Each row is a point. Each copy is the shape, with its points in the same order, stretched, turned, moved and blurred by noise. Is it also mirrored, or only turned?
(in the rows, 128 means zero)

Shape (8 x 3)
[[121 162 102]
 [158 122 107]
 [ 80 105 169]
 [124 115 157]
 [158 123 122]
 [145 185 129]
 [138 138 102]
 [143 124 129]]
Copy 1 (8 x 3)
[[110 175  90]
 [127 155 151]
 [ 69  71  89]
 [113  96 119]
 [136 139 146]
 [159 165  81]
 [113 165 124]
 [124 131 132]]
Copy 1 is: mirrored
Copy 2 (8 x 3)
[[118 142  90]
 [118  95 114]
 [151 156 171]
 [127 136 151]
 [112 113 121]
 [ 71 147  89]
 [127 116 103]
 [122 116 134]]
Copy 2 is: mirrored
Copy 3 (8 x 3)
[[156 132  98]
 [ 97 160 121]
 [159  71 194]
 [139 123 177]
 [111 166 144]
 [173 181 120]
 [120 145 111]
 [120 148 146]]
Copy 3 is: mirrored
Copy 4 (8 x 3)
[[ 89 159 132]
 [113 133  97]
 [151 113 159]
 [149 130 130]
 [125 139 101]
 [115 188 124]
 [ 99 139 116]
 [127 134 113]]
Copy 4 is: only turned

Shape (9 x 6)
[[ 98 144 140 113 147  86]
 [137 151 109 104  78  86]
 [ 79 165 146 129 110 118]
 [131 108 112 156  96 112]
 [165 114 138 108  90 142]
 [137 119 117 117 125 167]
 [ 88 171 113 104 105 173]
 [130 176 160 137 157 132]
 [166 101 127 135 146 152]]
Copy 1 (9 x 6)
[[119 134 162  87 116  96]
 [144 174 129 135 120  79]
 [138 145 170 122  65  99]
 [127 121 153 162 117  92]
 [149 122  96 144 101 102]
 [121 124 115 140 102 143]
 [127 166 134 146  56 145]
 [165 118 158  93 104 143]
 [129  93 111 124 133 138]]
Copy 1 is: only turned
Copy 2 (9 x 6)
[[108 117 176 142 115  96]
 [139 103 128 112 126  61]
 [ 76 124 120 135 111  92]
 [161  82 127 132  98 126]
 [128 119 114  68 126 138]
 [106 113 117 114 139 170]
 [ 44 124  93 128 159 130]
 [107 166 141 134 118 129]
 [145 115 139 121 135 180]]
Copy 2 is: only turned

Shape (11 x 8)
[[138 160 133 160 121  94 100 149]
 [108  82 169 132  87 122 145 126]
 [ 79 132 119  93 138 147 141 111]
 [144 138 157 158 131 145 174 123]
 [100 142 120 155 129 146  97 152]
 [ 84 103 112  98 138 147 106 158]
 [127 102 116 113  75 116 159 145]
 [127 151  96 129 154 100 144 128]
 [154  84 171 119 139 135 136 174]
 [147 101 163 135  71 150 122  90]
 [124 149 142  89  98 103 103 146]]
Copy 1 (11 x 8)
[[120 123 155 134 123 102 103 105]
 [109  92 142 123 133 169 160 129]
 [140 140 130 102 119 146 139 191]
 [172 139 160 148 132 157 156 101]
 [108 149 121 110 115  98 140 127]
 [ 95 141 118  91 138 107 162 183]
 [142  75 132 143 137 132 157 152]
 [145 141 142 158 134 124 107 161]
 [114 130 168 113 176 130 186 118]
 [155  91 120  92 142 168 140  93]
 [134  92 163  86 127 109 109 152]]
Copy 1 is: mirrored
Copy 2 (11 x 8)
[[108 128 160 159 165 119 114 168]
 [110 103 120 132 100 173  77 138]
 [110 144 116 127  93 155 166  90]
 [160 158 129  95 131 128  83 155]
 [ 97 146 126 156 179 150 144 106]
 [ 87 116 104 140 133 181 185  99]
 [ 94 111  93 136 107 136  91 163]
 [ 97 137 141 114 131  88 145 145]
 [142  98 124  96 132 191 127 176]
 [173  96 106 142  92 149  70 122]
 [114 113 141 173  98 167 150 163]]
Copy 2 is: mirrored

Shape (15 x 11)
[[172 111 116 156  98  98 124 147 127  92  73]
 [121 129 161 119 160 146 113 131 131 103 122]
 [105 144 142 105 124 154 163 142 124 113 133]
 [173 103  94 133 104 126 109 119 108  81  82]
 [147 141  85 147 113  88 117  97 134  95  79]
 [127 121 139 182 118 131 139 146 148 153 132]
 [111  68 138 178  92 116 160 103 149 156 137]
 [129 142 147 107 124 128 129 145 132 138 166]
 [135 139 136 117 172 152 157 140  99 133 155]
 [136 109 113 121 140  77 135 143 127 102  94]
 [161 118 134  91 155 171 120 145 177 151 156]
 [110 139 159 102 149 169 153 144 116 176 119]
 [130 127 139  95 144 141 135 147 155 131 153]
 [124 127 133  94 139 140  98 146 120 143 149]
 [147 111 176 152 103  88 155 101 153 157 145]]
Copy 1 (15 x 11)
[[145  88  84 150  96 105  94 151 151 106 154]
 [111 135 161  97 148 126 107 136 144  97 139]
 [123 140 129  94 158 140 121 143 153 136  93]
 [141  95  92 153 111 142  82 171 101  95 158]
 [118 133  84 148  97 108 115 161  92 101 154]
 [148 114 129 141 113 125 154  77 176 166 125]
 [147  78 123 160 105 130 163  54 129 161  70]
 [132 137 134  79 144 148 105 105 133 152 123]
 [122 128 153  88 173 131 142 139 140 149 132]
 [ 99 105 109 127 132  83  95 154 122 122 139]
 [150 151 135 112 196 148  95  97 129 133 139]
 [152 160 181  99 163 128 128 125 152 176  98]
 [124 142 132  95 175 134 101 113 136 135 119]
 [124 144 154 100 149 160  80 121 110 158 139]
 [163 101 131  94 101 101 149  58 131 132  97]]
Copy 1 is: only turned
Copy 2 (15 x 11)
[[169 127 110 180  89 124  87 151 141 129  78]
 [ 97 137 142 125 127 149  86 128 111 101 122]
 [106 139 154 131 132 117 124 140 127  96 154]
 [162  78 106 152  87 105  60 135 138 114 103]
 [137 100  56 167  66  91 103 148 152 134 111]
 [136 170 144 142 111 137 132  83 149 139 107]
 [122 130 165 151 120 106 160  82 169 190 122]
 [129 147 151  93 136 121 132 121 114 102 119]
 [115 122 155 117 177 118 131 117 139  68 111]
 [140 103 127 171 108 150 114 172 139 123  83]
 [126 140 149  44 157 157  89 117 149 108 121]
 [138 152 149 124 195 149 132 112 128 124 145]
 [119 140 161  83 141 148 118 127 138 105 124]
 [136 124 139  93 138 157 121 112  97 104 126]
 [119 164 144 123 133  89 153 116 140 180  89]]
Copy 2 is: mirrored
Copy 3 (15 x 11)
[[179 150 118 159 159 141 117 169 173 134 114]
 [ 96 115 152  96 137 164 103 161 151 142 161]
 [ 86 141 108  88 169 150 136 169 142 135 158]
 [179  93  89 165 145 151  97 175 170 133 128]
 [187 131  80 137 136 164  90 135 167 129 100]
 [106 166 145 131 135 125 138 131 124 158 115]
 [108 151 122 176 135 141 159  93 102 170 179]
 [101 140 152  94 167 132 136 140 118 109 149]
 [ 91 122 122 106 171 128  92 153 118 131 143]
 [140 134 107 130 157 125  77 140 173 109 142]
 [ 47  86 165 126 165 131 151 137 127  91 131]
 [ 69 113 141  80 177 109 120 124 141 171 148]
 [ 60 128 146 100 162 131 130 139 130  98 149]
 [113  93 148  98 137 114 117 150 145 112 152]
 [131 177 164 133 183 163 152  76 102 140 158]]
Copy 3 is: mirrored

Shape (16 x 12)
[[147 175 102 137 129 116 121 133 118  88  80 120]
 [161 135 127 132  96  97 132 171  92 152 131 123]
 [155 124 117 114 174 101 167 124 114 152 115 110]
 [136 131 172 195 150 152 112 105  86  95 109  94]
 [151 141 183 148 158 136 112 181 109 143 109 134]
 [128 119 121 143 149 130  70 151  99 168 101 100]
 [150 123 136 114 159 123 131 113 132 173 170 128]
 [128 116  91 141 170 171 184 116 146 166 183 102]
 [154 132 113 119 122 124 110 124  82 130  89 127]
 [ 86 120 147 123 145 132 106  94 157 107 109 168]
 [134 112 135 118 159 136 134 144  82 143 151 154]
 [103  93 154  87  64 129 143 136 137 102 121 149]
 [155 110 120 124 196 121 137 130 172 115 127 149]
 [116 147 163 117 134 144 132 113 137 152 122 124]
 [169 147 144 146 117 174 145 129 116 194 126 167]
 [127 119 127 157 148 107 141 150 105 135  99 152]]
Copy 1 (16 x 12)
[[118 154 107 124 138 124 153 121 178 112 105 141]
 [151 126  98 132 126 122  67 165 137 140 145 175]
 [105 165 192 101 119 132 121 112 151 156 133 160]
 [122 138 139 172  86 114 140  98 111 133  68 129]
 [126 148 130  89  96  93  87 108  96 112 102 136]
 [137 204 141 160 104 108  78 107 117  93 121 149]
 [113 168 181 103  91 160 104 138 100 157 140 150]
 [ 72 143 179  98 111 161 150 101  59 149 178 176]
 [120 174 121 157 143 122  91 137 166 129 105 151]
 [113 150 164  99 147 177 150 121 117 111  95  66]
 [ 87 142 163 125 127 128  83 161 101 132 123 151]
 [111 104  96 116 178 156  96 135 142 165 143  83]
 [ 97 179 200  69 129 135 173 121  95 132 119 111]
 [110 150 147  94 109 159 114  93 130 138 120 120]
 [130 138 109  85 132 159  95 113  88 134 113 179]
 [133 133 151 114 155 118 120 134 115 107 110 142]]
Copy 1 is: mirrored
Copy 2 (16 x 12)
[[122 145  82 110  89 139 140 133 156 117 164  75]
 [135 123 140 153 116 187 149 180 123  91  94  90]
 [113 133 136 104 143  95 154 135 151 105 126  83]
 [177 158 107 135 132  74 133  94  71  95 193 101]
 [162 110 125 124 148 131 123 186  56  99 126  76]
 [179 100 158 143  68 110 162 125  96  89 107  81]
 [121 135 183  95 134 104 101 134 110 123  88 135]
 [127 153 196  69 141  81 155 125 146 135 136 176]
 [121 110 136 152  94 158 153 119 140  95 161  71]
 [137 110  94  78 151 102  90 115 145 179 130 119]
 [129 105 176 128 153 132 116 161 129 129 163 112]
 [ 90  71  96 138 173 207 121 164 146 163 102 153]
 [133 126 108  50 167  83  88 142 142 111 142 122]
 [118 127 128 105 122 120 134 130  98 158  95 112]
 [131 124 176 100 133 186 170 141  85 109 128  79]
 [170 115 109 110 157 131 145 153 149 118 144  67]]
Copy 2 is: mirrored
Copy 3 (16 x 12)
[[178 155 123 102 114 113  97 141 139  77 117  91]
 [147 106 136 133 157 148 128 150 119 141  96 109]
 [165 131 141 102 155 130 139  98 151 151 137  81]
 [102 161 171  95 129 144  81 127 104 119 172 119]
 [121  89 174 129 111 162  78 118 123 143 125 132]
 [106  93 129 111 140 143 128  94 125  76 126 113]
 [130 109 137 114 130 111 161 105 131 161 127  96]
 [161 149  92 136 123 110 186  64 115 153 156  74]
 [153 112 136 108 156 119 112 142 136 100 136 115]
 [124 152 149 105  89 101 121 133 169 113 142 148]
 [159 114 170 133 145 121 139 111 125 138 127 131]
 [130 139 125 122 134 129 119 190 165 178 123 187]
 [137 148 131 127 119  92 107  93 167 153 116  97]
 [140 107 140  97 103 139 127 137 141 145 157 119]
 [140  83 136 177 127 139 136 141 135 147 164  96]
 [138 143 158 133 139 150 123 125 159 123 122 114]]
Copy 3 is: only turned
Copy 4 (16 x 12)
[[163 145 116 142  92 125 126 165 131 133 109 104]
 [168 126 116 136 114 153 141  81 159 128 133 138]
 [154 129 103 115 124 102  95 112 160 102 111 141]
 [102 140 126 167 124 150  91 146 164 149 135  73]
 [140 147 160 101 119 172  97 113 174 147 137 126]
 [187 118 139 133 140 146  77 112 167 146 157 113]
 [135 119 146 135 155 114  98  84 148 131 121 156]
 [ 94 102 122 147 146  78 102 110 152 137 156 175]
 [175 145  95 152 125 158 113 130 139 118 111 122]
 [133 116 154 117 149 136 115 168 115 137  99  92]
 [135 117 137 138 129 162 104 102 136 104 138 148]
 [124 135 114  98 157 168 164 112  88 118 123 101]
 [139 155 165 111 136  98 112 157 147 113 110 140]
 [120 125 128 111 140 137  99 116 139 160 109 120]
 [116 120 110 141 156 161 126 110 182 174 117 174]
 [155 115 128 123 120 148 126 141 171 109 123 126]]
Copy 4 is: mirrored
